Rows are points. Examples show where two turns around zero, p and q, send a point. Write where each new point lands after one turn and then the other. Backwards means that the second turn is done in reverse. Each puzzle has new turns, and all numbers are rounded.

Turn p:
[ 38 -37   8] => [ 30 -30  32]
[-14  33  -9] => [-23  28  -9]
[21 40 45] => [-55 -12  30]
[-11 -33 -10] => [ 30 -12 -17]
[-13 -39 -10] => [ 34 -15 -20]
[-21  36 -25] => [-16  43 -17]
Turn q:
[ 23 -15 -24] => [31 18 -1]
[ 0 11 41] => [-13 -40   5]
[  3 -28 -67] => [ 28  65 -16]
[-17  -5  18] => [-16 -14 -14]
[-9 38 33] => [-31 -31  26]
Where do these land?
p, then q: [24 43  7] => [-44 -23  -1]
p, then q: [-38   6 -50] => [ 5 34 53]
p, then q: [ 22 -31  22] => [ 26 -20 -29]
q, then p: [ -8 -17  22] => [27  5 -8]

Turn p:
[15 -2 58] => [-36 -25  41]
[-22  -5 -10] => [ -6  10 -21]
[ 9 27 12] => [ 0 14 28]
[ -2 -20 -60] => [ 42   1 -47]
Turn q:
[-36   2  -8] => [-35   0 -10]
[ 61 -32 -38] => [ 60 -48 -18]
[-3 -5 36] => [-5 10 35]
[-15  43  19] => [-13  48  -1]
[-7 -9 -8] => [ -7 -11  -4]
Where do these land?
p, then q backwards: [-51 -25 -60] => [  5  54 -62]
q, then p: [-23  16   4] => [-7 27 -5]
p, then q: [ 28 -13  51] => [-29 -18  49]
p, then q: [ 31  -7 -15] => [ 28 -16  14]
q, then p: [ 5 33 14] => [10 25 24]
q, then p: [11 -3  6] => [ 1 -8 10]

Turn p:
[-3  8  2 34] => [-29   0  12  15]
[-34 -21 -39 -22] => [ 28 -14 -42  29]
[37 31  9 22] => [-32  34  20 -18]
[ 27 -48  26 -46] => [ 67  -3  28 -22]
[-28  30   1  13] => [-35 -17 -18  -2]
Turn q:
[26  3 13 31] => [ -2 -38  -9  18]
[-16 -48   9  24] => [-51 -15  17 -11]
[ 39   6  -4 -23] => [ 15   1 -43  -2]
[ 11  -8 -37   2] => [-15  21 -17  25]
[-29 -32   3 -23] => [-24  23  12 -34]
[-29  79  16 -11] => [77  7 38  4]
Where do these land?
q, then p: [10 29 32 33] => [27  5 45 18]
q, then p backwards: [ 13 -34  21  24] => [-34  23  22  14]
q, then p backwards: [ 12  -1 -27  -9] => [  4   6 -30   3]
q, then p: [-54  23 -53 -37] => [-63  15  -3 -59]
q, then p: [ 19 -17  27 -11] => [ 33   1 -18   7]

Turn p:
[-37  23  21 -26  18 -43] => [ 43  15 -43   6  15 -32]
[ 32 -63  -1   9  -9  18] => [-50 -17  45   2  26  -2]
[  9 -18  36 -10  -2  40] => [-54  18 -10   9   4   1]
[ -5  30  33  17  24 -13] => [  9  -1 -48 -19  11  12]
[-43  20  -1  23   4  49] => [-23 -11 -29 -10 -60  -8]
[ 33 -19 -34 -18   4  -9] => [  9  13  49 -10  15   2]
[ 11  27 -54   6 -38 -42] => [ 65 -17  35  20 -12  27]
Turn q:
[ 16  -8  -4 -42  -1 -26] => [ 40  -3   3   4 -33  -2]
[ -9 -64  35 -12  11  36] => [-22 -23 -58 -26 -25 -35]
[ 14  61 -29  30   2   9] => [ 2  4 47  0 55 24]
[ -4  -9  32  15  12 -19] => [-29 -13   0   5 -26  13]
[-33 -13  10  -2 -27 -39] => [ -9  29 -15  38 -30  10]
[  8 -12  29 -58 -32   0] => [ 45 -20 -46  18 -24   6]
[ -5  26 -33   9  37  41] => [ -1  12  18 -52  42   0]
[ 13  19 -40  61  -2  -3] => [-28  13  53  14  41 -16]
Where do these land?
p, then q: [43 -5 -1 26 24 49] => [ 16  21 -61 -23   8  23]
p, then q: [-26  -6   3 -27  14   8] => [ 8 15 23 21 -9 19]
p, then q: [-24  47 -23  11  14  -3] => [ 43 -15   2  27  16 -24]
q, then p backwards: [ 52  32 -26  -3  15 -39] => [ 21 -16 -66  -1 -26 -21]
p, then q backwards: [ -1 -20 -34  10 -75 -21] => [ 59  22  11  11 -33 -49]
q, then p: [-32 -39  25  11  12  14] => [ 34  -6  13  20 -32 -29]
q, then p: [-12  -9  55 -27  -4  -9] => [-15 -16  45  19 -34   1]

Turn p:
[ 26   4  41 -25  11   6  13 -26] => [  4  39  -2 -43  -4  -1  23   0]
[17 55 -7 11 33  6 26  0] => [-37  -1 -12 -35  44 -21 -13   5]
[ -4 -20  -3  11 -12 -31 -27  43] => [ 40 -20   0  41   2 -22   2   4]
[-14  20   5 -12  24  36  47   8] => [-48   7   7 -18  23  -2  16 -38]
[-22  -2  13  -2 -21   9 -40   5] => [ 18 -28  19   8 -13  17  24  17]
[ 19  15 -32 -15  56  21  24   8] => [-39  -7  -4 -34   3 -40 -26 -33]
[  0 -26   6  25 -38   3  -7  11] => [ 10  -2 -20  40 -14  15  18  12]
[-24 -43  -5  49 -14 -15 -33   8] => [ 40 -36 -28  41 -13  28  -7  -1]
[ -4  32  -7 -25  27  -6  51  -6] => [-33  30  19 -23  35 -11 -18 -24]
[ 14 -18  -9 -10 -54  13 -13 -17] => [ -7  16   6  24 -43  16  10  33]
[ -6 -17  -2  -7 -13 -43 -40 -34] => [ 50   5  15  -1 -20  22 -28  26]
Turn q:
[ 32  -2  18  -3 -30  18 -13 -17] => [ 14 -13  -4 -23   5 -38 -12 -23]
[-97 -22  -5   1 -21 -36   1 -27] => [-45  27  17  35 -50  49 -48 -29]
[ 21 -17  28   0 -30 -23  -2  30] => [-18 -13  -1 -32 -34 -23  24  -4]
[ 16   9  13 -21  21   5 -20  14] => [ -2 -22  12 -11  16 -11   0  30]
[ 31  18 -37  -9 -22   3 -22  10] => [ 24  24 -19 -38   6 -14 -12  22]
[-27  12   7  20 -19   1  -7  24] => [-29  30  17 -11  -1   2   8 -10]
[-42  -4   2  27 -23  11   9  -2] => [-19  34  16  15  -8   6  -2 -34]
[ 19  26  -5 -15   1  13  28 -12] => [ 36 -11   2 -14  19  16   6 -10]
[ 17 -32 -28 -28  56  10   5   5] => [ 34 -19  -4  42  -2  -1   7  53]
[ 30  11   6  28  68  -1  20 -26] => [  6 -36 -37  37  50  14  27   5]
Where do these land?
q, then p: [-29  -1 -14   9  20 -16  19 -19] => [-28 -28 -22  -1  -7  18   7   4]
q, then p: [ 16  48  27   6 -25 -30 -19  -7] => [  2  -1  53 -21 -30   5 -13 -30]
p, then q: [-11 -14  -5 -14 -44  39  21 -13] => [ -7  32  33   2   9   9   7 -47]
q, then p: [ 16  22  21  43  26  33 -28  30] => [ 15   2   7 -16  54  -9 -26 -48]
p, then q: [-17 -35  -9 -19  -1 -22 -24 -29] => [  7  -7   0 -32  11 -47 -10 -17]
p, then q: [ -3 -25 -37 -24  32 -31  -9  30] => [-33 -28 -47 -13  -9 -21 -27  -8]
p, then q: [ -6 -34  24  -8  -4 -20 -22  35] => [ 15 -19 -44 -11  -1 -10  27 -23]
p, then q: [ 31 -23  -9  11  32   7  16  18] => [  5  11 -36  -4 -15  25 -32   3]
q, then p: [  1  27 -32   3 -50   7  40 -17] => [-37  23   8 -47 -23  -6  -4  39]
q, then p: [  3  35  35  -7  14  34   4 -27] => [ 30   2 -20 -45 -15   5  -2 -32]

Turn p:
[ 36 -19  22  20  29   5  24 -11  15] => [-19  -1   7   0  40  -7  10  45  12]
[-23  -7 -30  -1 -12   1  44  38  -6] => [ 10 -43 -19  41  11   1  -8 -28  -3]
[-29  38 -32 -25 -15   8  44 -19  45] => [ 58  10   0  12  48  21 -24 -39  -9]
[ 16 -12 -21   2 -23  20  -8  23  -4] => [-29  -2 -19  11  -3  17  13 -24   3]
[-32 -44 -13 -20 -35 -19 -42  19  31] => [-17  37   2  33 -25 -37   9 -46 -35]
[ 44 -42  18  -5 -21  33 -28  -1   0] => [-54  22 -12 -13   4   9  47   7 -17]
[ 36  24  36  57  37 -14 -14 -13 -15] => [-12   0  23 -28  -9  -7   3  57  62]
[-20  38 -18 -31  34 -40  42  10   3] => [ 36 -36   9  -6  22 -16 -65 -10  -5]
[-41  36  38  24  10  14  10  34 -28] => [ 45 -36 -33 -11 -29 -22  14  10  34]
[ 48  23 -12 -23  26   8 -31 -41  11] => [-22  42  10 -48  15  32 -30  17  -3]
[-13 -35 -22 -11   1   5 -31 -31 -27] => [-14  19   7  15 -39  24  -3  15 -40]
[-21   0  33  12 -31 -21  -9  -9 -25] => [ 18 -12  28  -7 -35 -14  33  -3  -1]
Turn q:
[ 10  38  -2  -4  26  -1  37 -28 -75] => [ -1 -21   3  80  37 -32  27  -1  -9]
[ 30 -33  13 -11  -3  -7   0 -13  31] => [ -3  31 -35 -21  -4   4 -17   4 -23]
[-17 -27  15   5  -7  -9   3  -5   6] => [  7   5 -21  -1 -24   5  -6  13  13]
[  9 -18   1 -53 -10  40 -32 -22  14] => [ 16  48  -1 -18  -9  27  41 -16 -31]
[ 17 -20   0  24  -7  34   0 -28  27] => [ 37  15 -19  -8   2  17 -27 -28 -13]
[-15  12  28  20 -11 -14 -26   2  -2] => [  2 -14  21   8 -25  17 -17  25  -5]
[-17 -20 -10  10  27  28  94 -12  30] => [ 55   5 -54 -10  45 -41  -7  -4  49]
[-11 -29 -16   9 -13 -16 -31  97 -40] => [-64 -74  -3 -34 -31  26  30  -7  20]
[  3  17  -4   2  22  -5 -32  -3  26] => [  4   7  31 -21 -12 -17 -12  -2 -22]
[  6  69  -9 -12 -14 -12  13  48 -34] => [-41 -35  47  13  51   5  20  20  13]
[ -6 -27  23  -6   7 -14 -33 -30  27] => [ 12  32  -7 -10 -46  -2 -13  13 -23]
[ -9  36 -37  16 -17 -24   9  -5  -9] => [-23   1  34  23  15  -9 -19 -14  31]
Where do these land?
q, then p: [-14  -7  31   5 -20   6  36  28  -4] => [-26   8 -38  26  24  -7 -12  -8  -1]
q, then p: [ 29 -55 -14 -33  -7   4  41  13  -1] => [ 23   1  -6  30  14  37 -61 -15 -12]
q, then p: [ 43  25 -53  33   8  61 -18  38  -7] => [  3  18  15 -13   1  16   6  81 -67]
q, then p: [-25 -28   3   9  16 -57  -7 -24  15] => [  2  12  27   3 -24 -14   4 -62  19]
p, then q: [-42  17  -7  -6  -3 -20  35 -56  24] => [ -3 -28 -10  12  22   6 -16   9 -75]
q, then p: [13 34 22 15 26  6  6 -7  5] => [-33 -16   3 -13 -19 -19  -4  23   7]
q, then p: [ 18   4   4 -16   0  20 -32  50  13] => [ 10 -26 -25 -13   3   2   7   8 -55]
p, then q: [-15 -15  -2  -2  -3  44  -1 -24 -15] => [  1 -25  -3   6  37  13  14 -27  10]
q, then p: [ 22  39  33  30 -25 -13 -21  -3  18] => [-18   8 -40 -25 -44 -16  23  14   7]
p, then q backwards: [-27 -15 -17 -34   8 -50 -40 -16 -48] => [  3  -4  14  33  22 -30 -78 -15  12]

Turn p:
[  7  18  -5 -10 -19  -9 -45  30  20  37 -37] => [-39 -15  26 -46 -31 -24 -19   6  -3  -3 -24]
[ 21  21 -28 -30 -36 -18 -13  33   4  -4  15] => [-11 -13  -2 -36 -22  11  28 -16 -28 -35 -22]
[-11 -33  48  -1   2 -13  60   4  -1 -39  -3] => [ 20  24  -8  48  59   4 -16 -13 -34   5 -18]
[-55   6  50 -17   8  -8  28  20   0  -1  62] => [ 16 -22 -10  57  19 -28  51 -23 -17  34 -35]
[  1 -11  22 -27  20 -15  26 -26  23  13  31] => [-16 -21 -35  51  -1   9  -5 -15  -5   8  -5]
[-37  10 -25 -31  -5 -12 -50   2  32 -14   5] => [-10 -14 -11 -28 -41  16  21  26 -23  38 -26]
[-26  -2   9  30  20 -37  59   7  15  -8  26] => [ 22  37 -18  52  10   2   7 -29  17   6 -42]
[ 13   1 -33  13 -31  20  16 -29 -44  20 -53] => [ -3  12   5 -28  28  -4 -16  50  36 -52  21]
[ 25  -6 -43   5  -1  53  -6  17   2  12 -33] => [ 22 -18  -3 -61   2  -2 -34   1  24 -15  19]
[ 44  12  -4  27  61  26 -31 -36 -57 -13 -36] => [-21  19  38 -18  22  33 -12   2  48  16  86]
[-22 -52  33  15  10 -28  10   1  -3  -5  56] => [ 37  -8  19  76 -10   8   7 -10 -20  13 -13]
[ 40  36 -22  26 -29  41 -52 -23   9   0 -32] => [-17  20  -1 -65 -35 -25 -13  20   2 -14  59]
Turn q:
[ 27  -7   9  21  38  22  17 -32 -10 -35 -35] => [ -6 -33  10 -14  18  35  -4 -44 -42  -9 -17]
[-26  31 -14  36 -12 -18 -12 -39  22  26  30] => [  1  57   3  -4  -1   6  -4 -24  30 -27  42]
[  3 -39 -17  18 -46  26  -3   3 -31  -7 -19] => [-19 -12 -37 -13  15   4 -36  21 -29  31  24]
[-17  16  28  18  35  15   9  51  62 -25 -28] => [-17   1 -24   4 -11 -49  47 -39 -23 -26 -52]
[-62   1  31 -43 -26 -29   4  37 -15  -8  32] => [ 45 -12 -38  21 -35 -32  -8  47  40 -24  -9]
[ 15  20  -1 -17 -14  29 -19  -4 -31  -8 -35] => [-31 -16   4 -18  13  24  -8  38 -22 -16 -10]
[-30 -14  31 -30 -16 -53 -22  26 -27 -30  41] => [ 72  -2 -15  32  -1 -26 -26  44  20 -15 -14]
[-9 -2 61 -7 -4 16  5 31 13 13 39] => [ 20  14 -36  -9  -8  -8  10   3  43  11 -53]
[ 23  -8 -14  19  32   2  53 -22   4  41 -43] => [-30 -34  37 -41 -17   2   6 -53  -1  23  18]
[-12 -40  -6 -34 -11 -10 -80  -5 -35   2  -5] => [ 26  30  15  11 -21  12 -42  68 -42  13  -5]
[ 33  -1 -54  18  49  20  38 -18  15   5  11] => [-11 -13  27   5  10  29  52 -50 -12  31  32]
[ 21  16 -41  -3  26  31  26 -44  34   1 -16] => [-47  -7  25  16  -7  40  29 -43 -10   0  20]
[  8 -16  25 -32 -69 -47 -24  16  -2  -1  23] => [ 12  12  -4  35  14 -34 -56  49  40  10 -12]
[ 27  42 -38  36  18  -6   7  -2   0  26   7] => [-13  16  33 -25  32  -1  39 -17   9  -2  36]
Where do these land?
p, then q: [-10  16  -5  19 -35 -21  44   2   7 -44 -36] => [-11 -26  33  -9  17   4  44  18 -15 -53   2]
p, then q backwards: [  4 -20 -31   7  55  96  20  34  22 -36  50] => [-15 -58  11  58  31 -17  69  -5 -52  -8  60]
q, then p backwards: [ 19   5  26  21 -14 -26 -62   4 -18  25 -26] => [ -6  -9   6  27 -34  -1  -5  22   2 -14 -72]
q, then p: [-38 -29  -1  -1   3 -17  47 -22  -3  10  -7] => [ 13 -13 -11  17 -42   4  -3  27 -31 -30  17]
q, then p: [-45  36 -46  15   5 -16 -24   1  18 -10 -11] => [ 20  38  -8  17  12  11  61 -22 -17 -10   0]
q, then p: [-28  25  19  -8 -39  12   3 -60  44  58  15] => [ -3  16 -58 -34 -42 -48  28  27 -31  35  -9]
p, then q: [ 29  -1   4  23  14 -24  10  34  10  34 -17] => [-10  26   4  13  -9   9 -38 -11 -14 -42 -19]
q, then p backwards: [  5  -8 -28  14   6 -10   1  14 -51  13  20] => [-14 -10  -7   2   4  49 -21  -7 -23 -29  -3]
q, then p: [  9 -64   9  -8 -49  15 -40   3  21  23 -15] => [-29 -13  46 -35 -37 -32  25  29  32   0 -25]
p, then q: [  5   1  22  -2  12   8 -21 -24 -15   3  -6] => [ 26  19 -17  -7  -9  -8   9  -2  18   8  -1]
p, then q backwards: [-28  -5  29 -24  22  -1  -5  -2 -27 -37  67] => [ 22 -19 -52 -10  47  19  19  18   6 -35  34]
q, then p backwards: [ 66  36 -39  -1  21 -35   5 -25  13 -31 -10] => [ 22 -18  54 -10  16 -19   6  25 -75   1   1]
q, then p: [ 12   7  41 -56  -1  21  22  43 -21  -9 -25] => [ 20  -7  25 -20  24  12 -61  19 -16  -4 -48]
